Each wall is flat, endless, passes through zero and stands at right angles to its row. A trip goes straight from one point to another. List the walls that it crosses, first one first.

Walls:
(1): [17 -4]
(2): [16 59]
(3): [-13 -14]
Trips:
[-7 13] to [-14  35] => none
[-34   3] to [-4 29] => 2, 3
[-74 -91] to [ 50 -51] => 1
[22 47] to [-21   2] => 1, 3, 2
[46  4] to [13  1] => none
[31  5] to [  0 -29] => 2, 3
[15  4] to [-8 18] => 1

Walls:
(1): [ 38  -2 -31 -26 -46  16   2  29  -4 -52  13]
(2): [ 34  -7  19  13  29  -1  13  35  15 -25 -30]
(3): [-18  35 -58 -40  25 -27 -13   3  61   5 -17]
(4): [-51   0   3  11  24 -43 -12  45   7   3   7]
(5): [ 25 -38 -10  42 -50  50  -4 -60  37 -29  14]
(6): [ 21  33 -18 -57 -24  11  38   0  14  65  -1]
Trips:
[-19 -28  -7 -79 -40  12  34  18 -58 -24 -17] to [ 51 -18 -13  12  -2   3 -20 -13  25 -32 -29] => 2, 5, 6, 3
[-36  45 -20   5   7  26 -43   9 -20   4  12] to [-37  -3 -20 -38  20  -4  -8  -2 -24  52 -45] => 6
[ 32  -1 -25  22 -38  -9  -6   5 -65   1  24] to [ -8 -29 -65  35  17 -17  38 -78  18 -25  20] => 3, 1

Walls:
(1): [ 37 -39  33 -30 -22  32  10  31   3  29 -24  28 -23 -69 -24 -22   1 -22
  31 -36  19 -27  49 -51  16  22  -2  35 -11  51  -2 -45]
(2): [ 29  12   6  17   2  30 -41 -35   8  28   7   5 -15  30 -55  -3 -32 -11
  39  34  -8  -6 -11   5  14  36 -28  38   1  43  -3  29]
(3): [-41  40  -2  13  27  10 -44  76  13  41   0  -2  37  60 -49 -71  -5  14
   1  29 -39  23 -18  32  11  30  11 -16 -47 -10 -68  25]
(4): [ 16 -29  25 -25 -39  -1 -40 -24 -23 -22  52  24  22  30  11  -1   4  28
  18   6  -2  11 -10  -7 -35  25 -16 -36 -71 -16   5  -4]
(5): [-63 -15 -22   8  20  41 -31  13  45  41 -38  -4  -1  35  11   0  65 -49
  20  16  -9   5  12  62 -24  45  26 -16   6 -47   0 -35]
Trips:
[ -5  21  17  65 -10   3 -25  69  34 -56  85  27  13  32 -69  26 -35  14
 -25   8 -46  45  46   5 -58 -79  -4  55 -12   9  27  56] to [-28  21   7  19  -7  -7 -23 -61 -37  12  12  14 -42   0  -9  70  10 -23
 -27  43   7   2  35  -1  16 -23 -19 -73  -7  63  15 -28] => 3
[ -7 -22   4  -2 -17   5  41  23  27  65  30  25  -3  20  25   0 -17 -29
 -57 -10   0   4   4  36  14   7  -8  49 -70 -23  18 -41] to [  4 -46   7 -23 -20 -16 -29   1  -2 -64  11  -9 -11 -25  26 -35 -56 -18
 -27 -23 -13  -1  75 -16   4 -21  -2   5  57   8  40 -13] => 3, 5, 4
[ 37 -30  -7 -37  -9 -18 -70  39   6 -17  18 -19   2  33   5   4  45  71
  31  40   0 -42 -15  35  10  61  47  10  12 -14 -25  37] to [ 27   8  -1  26 -17   8 -33  -1 -16  41 -14  35 -11  27 -34  34  42 -63
 -10 -32 -17 -22   1   1  12  -5 -31  18 -35  -7 -33   2] => 1
[-51 -10  34  40   1 -15  14  -3   6  49 -21 -30 -23 -26 -22  -8   7 -26
  24  30 -15  14 -42   7 -36 -29 -58  -9  38 -11  14  31] to [ 36  -7 -24  -1  28  -1  -5  36  29  -2 -39   3  41  -3 -25  12 -42  41
  -6   0  10  50 -22 -40  -6 -10 -59   1 -18   8 -14 -16] => 5, 1, 4

Walls:
(1): [ 20   6 -45   6  26  35 -64  77  49  14  10   1  -3 -46 -15  11  -9  11
  -7  33  19  19  -3 -25 -17  -4 -18   2  53  16 -66  17   5  20 -41  18
  -6  17  17   8 -17   0  -5   5 -10 -28  -5  20]
(2): [ -8  58 -53 -13  28  20  -9 -56  13 -29 -39  -3  47 -17  -8 -11   8   1
   8 -54  11 -33 -23  59  20  58  26  29 -39  22  -4 -36  37  16  25 -22
   5 -38  16 -46  76 -32 -28  45 -39 -21 -73 -31]
(3): [-60 -15  52  -8  50 -16   8  -5   6  -3 -17   6  22  -5   4  11  37  42
 -40  12   0  13  29 -12  17 -24  17  37 -53   2 -22  22   0  45   1 -11
   9  21  22   4  34  27 -18 -28 -24   1  -7  71]
Trips:
[ -6   3 -41  10  24   6  -1 -19  42 -34  41  48 -66  17  25   3 -54  33
  28 -38 -13 -23 -28   9  -2  59  28   2 -18  21  31  25  13  19  36 -80
 -50 -11  30 -13  46 -26  -6   2   8  14  21 -18] to [-70 -28  39  43   2 -64  45 -51 -14 -71  -7   5 -23 -42 -41  22   5   0
  65  27 -28  44 -31 -16  52  -5  10  -5   8  11 -21  15 -42 -15  -9   2
 -20 -24  26  27 -21  25  -4  39 -16  60 -33  34] => 3, 2
[-45   8  18   9  -5   2 -32  51 -11 -22 -15 -30   0 -42 -20  26 -48  -2
   3  48 106  37  -8 -12   7  47 -26 -24  16 -13 -17   8  15 -19   7 -22
  15  50  11 -13  20 -15  10 -46  20 -26 -17 -12] to [ -2 -42  35 -24   1   3  10  12 -20 -12  10   5  34 -10  36  47  17  38
  -6   6 -12  36   6  14 -51 -33  -9  33 -43  17 -38   7  42 -13   3  14
 -11 -14  -2 -14 -34 -40 -15  -7  33  64  14  11] => 1
[ 40 -20  42  67  15  25 -10  -7 -45  59 -25 -37  62  24  -4  55 -28   8
 -31 -35  -7  -1  -7  41  -9  -3  28   5 -62 -22 -44 -22  77 -13  26 -43
 -27 -30 -47  -7 -19 -17   7  19 -50   4  24 -13] to [ -35  -29  -40  -17  -66    8  -20   12  -11   16  -44   -2   44  -16
  -25  -25  -40  -54   60  -11   -8  -82  -30  -13  -59   12    3   -5
  -14   19   48   -8  -16  -24    3  -56   -8  106   13   -3 -112   -1
   43   26   -6   17    9  -14] => 3, 2
[ 38 -38  16   4 -44  66  13   1 -33 -10  -5 -26 -34   8  -7 -23   4 -11
 -12 -24  13 -34  -6  46  28 -20 -21 -32   3  45 -39  21   6  52  22 -30
  45  -6 -39   2 -21   9 -17 -14  -8  22 -33   5] to [ 13  21 -24  39 -10 -57 -13  40 -50  20  29  13 -29  15 -21   2  -7  -9
  -9 -10  16   3  10 -35  14  49 -45  48 -15  22  23 -34  29  21 -21 -11
 -16  37  27  32  39  18 -34  47  46  13 -32 -28] => 1
[-68 -25  12  -4 -55 -11  10  54 -61 -39 -60 -27 -39   7   5  51  -8  15
  50  58  16  37  -2  10 -28   0  30  19   6  15 -23 -13  23  27 -33  30
 -12 -24  21 -39 -51 -33 -45  -5 -57 -45   2  28] to [-37  40  -1  10 -68  15  48  19  -1  18  -8   8  21  -1  25   6  13   8
 -23 -29  36  43 -58  28  -1   9  -4  25 -44  26   3  53  23  18 -36   2
   8  43 -16 -22  -3 -41  32 -10 -28   8 -19 -36] => 2, 1
[ 38 -25   4 -35 -24  -4   4 -11  -5  -9 -17  59  13  18  21 -15 -50  17
 -31 -15 -40  -5 -52   2  41  43   8 -49  57 -10  39  39 -50  49  -4 -13
  51 -34  16 -81 -10 -20 -47 -18  39 -17 -32  23] to [-69  -4  14  -3 -42 -20  19  10   1 -55  29 -25 -48   9  16  25   5  -6
 -30 -94  27   9 -84 -13  -5  33  16  13  -4  -2  11  12  41  -3   8 -35
  26  22  21   4  18 -29  32 -19  32 -70 -21 -33] => none
[-24 -32 -42  26 -42 -22  -3  -1  -9   0   6  35  36  55  38  36  -4  14
 -30  38 -25   3  38 -42   9   3  -1 -13 -16  -4 -30  15  37 -15   3  31
  52 -23  20 -19   9 -47 -30 -25 -31 -32  26  -2] to [  3 -17  -8  19  46 -23 -28 -19 -22  35 -17  34  62  12  71 -36   7  30
  22  44 -14   4  49  54 -10 -33 -14   0  -2   7 -16  31 -70  51  -5  27
 -40 -75   4 -23 -31  43 -69 -14  24   2  15  89] => none
[ 12  26  53  21  -4   4  13  -7  47 -70  12 -47 -10 -14 -22  -1 -39  19
 -42 -16  26  15   8  18 -25 -21 -54  -5  34  34   3 -80 -49   7  13   0
  41   3  27  68  23 -17  37  47  69  13  29  -3] to [ 18 -74  46  -1   1 -14 -41 -61  -3   2   8   9  21   7 -11  46 -46 -14
 -18 -19 -46  13  10  -4  47 -23  11 -31   6   0 -10  11  36 -29  43  12
  29  25 -12 -11   0  -5  -1   1 -24  19   7 -41] => 1
[   7   54   21  -17   42   -7   11  -21   20   16   50   48 -106  -18
   40  -13  -13   18   -2  -28   10   73    8   20  -37  -22    6  -26
  -70    2  -15  -15  -20   40    7   33  -16  -29  -10  -33  -39  -17
    1   21   11    3  -15    8] to [-34   8  40 -39 -16   6  29 -21 -70 -72  -7  -5   6   5   8 -25  68  22
  24  11 -20  -3   3  14 -53  23  44 -32  78  30 -18  -5  -7  16 -16 -14
  14  28  11 -20  -8  -3  29  -3 -25 -40 -24  -1] => 2
[-46 -17 -16  66  -1  -9   7 111  56 -10  -1  -4  12  43  19  29 -62   3
  12 -17  21  21   1  42  37 -34  -9   3   6  11 -26 -81 -27  49   5  21
   8  -7   5  -9 -25 -24  23  43   5  -2  12  21] to [  9  27  27  -1 -10 -54  31 -28  -2  -5 -67 -25  23  15  40   2  20  47
  36 -63 -49 -12  -4  10   9   2  31  22  21  10 -19  20  -8  24  42   5
  16 -27   2  43  17  -2  -2   0 -18 -11  11 -23] => 3, 2, 1
[-41  13  42  -8 -25   6 -46  37   0  28 -29  33  -2 -41  -8   5 -17 -26
 -18 -30 -25 -16 -16   7  -4   7 -58  49  18  -8 -46  -5 -22 -14 -10  26
   6  -8  33  -4  44 -26 -21   3 -57  20  61 -13] to [ 10  63  -8 -30 -49   1  18  32  14 -24   6  56 -28  -2  37   4  40  12
  -3 -21  12   1  28 -46  -4  63 -67  11 -20   4 -24  20  22  58  -8   6
  18  28   6 -38 -17 -31 -23 -16  15 -70 -61 -68] => 3

Walls:
(1): [ 31  17  14  40  54  43 -24 -17 -14 -24 -16  27  -2  -2  38  28   7  17
  64  -3  51  13   1  17  39 -10 -26 -21   6  -1  45   9  18 -20  -2 -14
  19   1  63 -36 -31  12 -47  -8 -33   0  62 -25]
(2): [-27  22 -31  34  21 -32  -3 -14 -39  29  -3  11  11 -23 -19  -8  25 -30
 -35  55  15  17 -28  24  -1 -24  17  -5  -7  15  -7  27 -28  29   0   3
  -9  18  26 -26 -17  23 -30  26 -20  -7 -19  15]
(3): [-48  19   2  -9  39  47  33   5   7 -11 -26 -51 -55  17 -40   2  -1  18
  10 -12  15   9  36  12  -9 -10  15 -23  -1   8  17 -41  38  24  52  40
  24  -9  -5  13   7  -5 -34 -42   2  10 -29 -44]
(4): [ -5   3 -16  -4 -17  40 -21 -40 -37 -19 -89  20 -80  11 -48  21 -27  12
 -15  15  34  29 -22 -63 -26   3  54  24  21  15  -1  10  17 -32  -5   9
  17  16  17  47  35 -24 -42  37 -19 -34 -10   2]
(5): [ -9  -1 -12   8   8  29  44  40   1  -8 -24  49   3 -51  17 -33 -47  -2
  25   2  18  36  -5  -3 -35 -46 -58 -12 -34 -21 -57 -74 -12  15 -17   9
 -62  63 -14  -3  16  -3   9  15 -76  63 -37   4]
(6): [ 38  13  28   0   9  34  43  14 -20  14  67  17 -31 -22   8  28   8  42
  21  56 -18   3  16   9 -74  20  19   6  10  33 -40  30 -14  -5  -6   3
  12 -16 -54 -42  84 -21  18 -49  -1  -1  10  33]
(7): [ 25 -41   1  44 -33  27 -40  19  45 -33 -29  25  -5   8 -10 -83 -36  23
  -6 -48  16  -7 -16  -1  -6  55 -33  33 -65  34  18  17 -13  13 -31  39
  31 -15  21 -21 -27 -42  46  12  -3   3 -17 -28]
(8): [ 43 -23  63  13 -39  39   7 -36   6   9 -61  -2  34  -4   7  62  21  18
  23  25  64 -24  35   1  -3 -26   2  17 -13 -72 -67  44  -1 -36   6  26
 -47  15  21 -20 -11 -27  21  14  10 -15  -7  35]
(9): [-25  17  15 -14   0  21  14  -5  15 -43 -56  13  44 -14  -9 -29 -26 -14
  49 -18  -2  62  30  -2  11  -4  57  11  -5  10 -23  24 -16  13  16 -58
 -13 -25  40  31 -18 -22  -5   3  99  23   2   8]
(10): [  6  -3 -31  -2 -15  66 -22  -4 -50 -30  15 -21  65   4 -72  11 -24  35
  67  36 -16  30 -14  72 -50  28 -25  21  23 -16 -19  43  41  11  23  33
 -25  18  10  -5   8   9 -18 -12 -39 -70  -1  26]
Trips:
[ -6 -59  74 -14 -20 -31  -8 -10  12 -40  45 -47 -25  -5 -21 -18  31 -22
 -13  49  25  19   1  33   9  14  60  64  79  27   0  17  51  -1 -15   9
 -39  -9  11 -15 -26  49  33 -11  52  10 -30  12] to [-61  53  52 -12 -11   9 -77  -5 -49 -26 -41  62   4   4 -35  63  -1  41
 -54 -60  36   2 -31  45  22  34  59 -36  23  22 -25 -19 -14   5  14 -82
  34 -34 -27  68   0  44   8  13  32 -47  24 -25] => 4, 6, 3, 8, 10, 2, 1
[-15 -20 -19  -9   0   8 -45  50 -29 -34 -56   7  -1  11  28   5  15 -42
 -12 -45  17 -13  13  12 -20 -41  -3 -46  18 -29  -2 -15  90 -32  -5  -7
 -62  45  17 -45  -7  38  15 -51  16 -30  27 -84] to [ 12  -7  15 -40 -26  19  12  14 -63  18 -31 -25  -3  31  -3  45   8  24
  -5  22  18 -26   8  10  19 -79  -3 -12  -7  34   7 -24 -30  39  45 -13
  52 -24   5 -29   3 -12  55 -12  22 -17  14 -55] => 10, 5, 6

Walls:
(1): [ 11  -8  -2   9 -53  26  58  33  29   8 -88 -29  -3  45  13   7  24  37
  17  -8  16 -24 -22 -57  40  30 -14   3  -2  -5  45   0  12 -42  41  67
  22   0  60  27 -20 -51  40 -24  14 -32  40  48]
(2): [  8   9 -27  16 -10  59  -1  10 -16 -33 -26   6 -15  12 -30 -18  12  -6
 -32 -24 -31   2 -41   4  25  28 -24 -69  36   6  25   1  49  26 -14 -29
  -2 -21 -13  -6  23   4 -30 -21  -8   1 -19   5]
(3): [-35  25  25  -3  50   7 -27  13  14  25 -16 -33  29   7   8  -6  42  -4
 -11 -39  56 -36  20  42  -4  13  34 -44  -5  13  -2 -25  15  16  35 -25
  28 -14 -31  35  34 -44 -18  33  30  36 -49 -12]
(4): [ 35 -43  10  47 -22   9  28 -14   6  -1  38  14 -37 -61 -60  55   7 -15
   1  12  32 -27  35 -55  10  40 -16  38   4  26  42   0  45   1  32 -12
  91 -19 -31  14   8  34  70   3 -28  -6 -38 -10]
(5): [ 11   5 -22 -24  71 -10  -5 -41  21  23  32 -20  14  -1  23   0 -13  66
  55  14  38 -28 -16  -8  17  13  -6 -28 -31  56  -3  -3  20 -28  39  16
 -16  15 -14   0  37   9  10  28  -6  35  28  -1]
Trips:
[ 81  52 -35  10  12 -19 -19  22   8  38 -16 -15  -2 -15  35 -18  42   6
  11  24 -29  -5  21  10 -46  -2 -20 -10 -12  23  -6 -49 -65  24  -5  -4
  82  22 -23  22 -20   5   8  42  47  19 -18 -21] to [-41 -10 -24  17  20 -25   3 -33  31 -59  13 -12  57  -5 -12 -16  37 -60
  27  25 -16  -2  11   7 -22 -68  27  -3  27 -55  11 -50 -32  -7 -18 -49
 -11 -13   8  39   7  -8  37 -36  30   0  20  -7] => 4, 5
[-35   6  -8 -47  14 -19   9   3  17  16   3 -10 -17 -28 -18  38  -3  87
   0  95 -30  34 -20   2  -4 -19 -12  32 -15  -2   4  -3  71  19 -24 -45
  39 -61 -38  16  23  20   4 -21   6 -23   2  -8] to [ -3 -12  46  31  41  -8 -39  25  17  38  31  -5 -18 -26 -55   8 -12   8
   0  43 -28 -11 -30  37 -43  48   2 -16  87  14  56 -39  27  30  10 -38
 -22  -5 -16 -42  34  40 -16   9  14   0   5 -15] => 3
[-37 -25 -11  -8 -25  36   1 -23 -17 -33  19  58  21  25  10  -2   0  -4
  15  23   9  30  20 -12  -2 -51 -37   1  28  28  16  63  -9  17 -36   9
  41 -16 -50  24 -31  28 -37 -28 -23  -6  34 -44] to [ 12 -17  17   8 -33  20  43 -20 -22  29  67  34  -9  -9 -68  21   1  13
   9  25 -58 -33  31   2 -14  30   3 -30  64 -17   4 -17  15 -26  28 -43
  -9 -63  58  13  56 -39 -38 -27  26  -8  39  19] => 1
[  0  29 -71   8 -34  15   0 -11 -48 -43  -7  -8  21 -23 -47   5 -23  14
 -34 -20   9  -9 -22 -24 -69  43   0   4   9 -19  48  14  10  36  52   5
  15  -3 -13  31  45 -27 -56  58 -16  26  40 -67] to [ 14  50 -21 -32 -27  10 -18 -21 -30  57 -40 -31 -16 -53 -53  34  27  12
 -27 -45  -7   2 -11  30 -11  -5  25  29  41  11 -53  -3  39 -40 -43  32
  18 -20 -69  81  10 -14   7 -39 -13   5 -28   0] => 5
[-32  39   5 -12   5 -21  -4  14  56 -40  35   9  43 -48  -1   3 -19  56
  58  18 -21 -35  -2 -38 -30   1  15  42  -6 -18  17   9  37  24  45   0
 -41  -4  36 -30 -17 -22  34  42  -9 -44  19 -53] to [ -8  23 -11  21  11   2   4   1  41  16 -44   5 104 -10 -70 -24  23  15
 -57  77 -50  41  18 -22   3  23   0 -24 -34  40  16   6   4 -28  12  14
  -3  56 -24  25 -53  40  12  -3  37  17 -15 -68] => 3, 2
[ 23   5 -31 -21 -46  -7  36   2  21 -16  -8 -45  54  -9  48 -71  16  -6
  -2 -15  13 -33  13 -14 -39  38  14 -58 -17  46  -7   4  18  -8 -15  35
 -23 -43  47 -49 -52 -13   3 -21 -24 -53 -47  46] to [ -3   8 -12  40  40 -32  13  -8 -36  35  41   8  -9 -10 -52 -69  35  41
  47   7   1  18  12 -49 -44   3  48   9   9 -53  44  56  -3   2 -42   8
  22  20  -1 -44   2  -6  -7 -21 -30  12  15  23] => 5, 2, 4, 1

Walls:
(1): [ 25 -15  39  -1  40  14  83  10  11 -10  16 -39   7  38  11  54 -11   3
 -78   7  34  41  10   4  42 -35 -50  26  28   8  18 -18   8 -54  34   9
  -6  26 -12 -23  47  -5 -28  19  -7  30   4 -31]
(2): [ -4  21 -51 -63 -38 -93 -48  -1   7  15  37  22  12  12 -21 -21  -4 -22
 -59   2   8  -4 -15 -27  33  24 -91 -22 -30  16  13  29 -13  14  21  31
  -3 -10  19  25  50  55  33 -46 -25 -50  46  41]
(3): [  2   5  15 -31  14  16 -62 -40  57  45 -53  52  17   4  -6  27 -32  30
  35   1  54  14  17  30  20 -35  -1 -30  -8   1 -13  25 -47  -6   4  17
  16 -55  55 -26  32 -21   7  30  59  -4 -17  14]
(4): [ 72  -5  16  36   6  35  29 -19   8 -17  45   7   0  41  15   3  -9 -31
  38 -61 -28  48  14 -64  -7 -52 -49  12  -6  43  16  -7 -35   5 -11 -36
 -11 -44 -39 -18  45 -40  -9 -14   7  32 -54   4]
(5): [  8  -9   4 -68 -15 -32 -14 -29  20  -7 -38 -14  -2  13 -10 -30  62 -30
  28  14  18  32 -53 -16  24 -38  82  53  11  29  23 -38 -19   6 -11 -22
  29 -50  37   6   5 -22 -15 -10   5 -30 -18  57]
(6): [-29  31 -60 -34   6  25  25   6 -10 -11  66 -41 -13 -14  11  -8 -48  46
 -20  19  -4 -36  39 -40  36  46  30  25  55  13  13  46  -1  -6 -14  23
 -37  34 -23  -8 -31  14   7 -54  -8 -12   4 -53]
(7): [ 11  48 -47 -60  16  10  -8  11  60  13  22 -12   2 -13  27  31 -12  17
  -9  15 -11 -19  14  24   0 -23   6  -3   8  10  -8  44   9  19  17  -6
  37  10  -3  10  46  24 -53 -52  31  30  12  16]
(8): [ 24   3  -9  19  51  12 -36  -7   7  16 -46 -48 -26 -24 -13 -23 -25 -34
 -17  19   9 -15  43  62   4 -44 -40  -7 -18  -1   2 -28  21 -40   3  17
  81  57  13 -49 -24   7  11  24  38 -11 -39 -37]
Trips:
[-28   8   9 -58 -20 118 -16  19 -34  85 -13   4 -20 -18  16  -9  24  49
   3  18 -78  28 -16 -16 -19   1 -47 -18 -10  -3  41  10   1  15  54   7
  16   0 -17  38  46  26  41  12  24  -7 -28 -24] to [-19  15 -31  -1 -14  11 -27  32  15  38 -45 -67   1 -18 -51 -33 -65  -8
  -3  -3  26  65 -25 -30  12 -27  10   7 -26   0   0   9   1 -64 -43  63
  60  18 -10  -4 -57 -17  13  10 -31  -7 -37  -3] => 4, 7, 2, 5
[-28  -1 -17 -25   0   0   7 -85 -56   2 -27  13  23 -40  21  43 -28  25
  54 -39   2  18  25 -51  33  27  -3  57   8  22 -32  13  -8  25   8 -18
 -30 -34  19 -20  17 -31  18  50 -10 -33   2  33] to [ -2 -50  40   4   7 -36   5 -15  16 -75 -20  29  44 -36  14 -29 -60  16
 -17  35  20   7  -8   3  68 -79 -26 -14  24  29  14 -10  37   4  48  -4
  21  76  -1  -4  27   0 -60   0 -64 -10 -17  56] => 2, 1, 6, 8, 7, 4, 3
[-29 -19 -15 -55 -41  -7 -32 -57 -45  16  12  10 -13   4 -32  20 -24  24
  12 -47  14  48   7 -26 -39  -2  -7 -27 -24  -5  43 -60 -10   0  47 -25
 -56  12 -24  34 -34 -43  -2  28  30  -6  40 -17] to [-25  -9 -27  -4 -22   6  70  -4 -16 -10 -11  24  50  31  -8  32 -22  15
   9 -18 -14  48  40 -45  31  19   4 -47 -28  32 -12  30  11  24  22   4
  -4  32  35  25  -3 -34 -50  26 -46 -51 -22  25] => 5, 6, 1, 3
[-30 -12 -13 -32  -2 -43  12 -55  12  19  11  -6 -20  53   9  22  16 -25
 -11  -4 -10  19  -3 -20  44  -1  -7 -59  29  61  -7 -53  20   4  -6 -17
 -26  37  18  11  -6  13  -1  39 -39  28 -20 -45] to [  6  30  11  -2   0 -26 -20 -14  12 -67 -36 -37 -43 -22  28  43  29   4
  -1  -8 -51   4  15 -17 -18  29  13  -6  -9  40 -28  12  14 -19  76 -10
  -6   1 -10   4  30  27 -54 -22 -31 -10 -13 -54] => 7, 5, 2
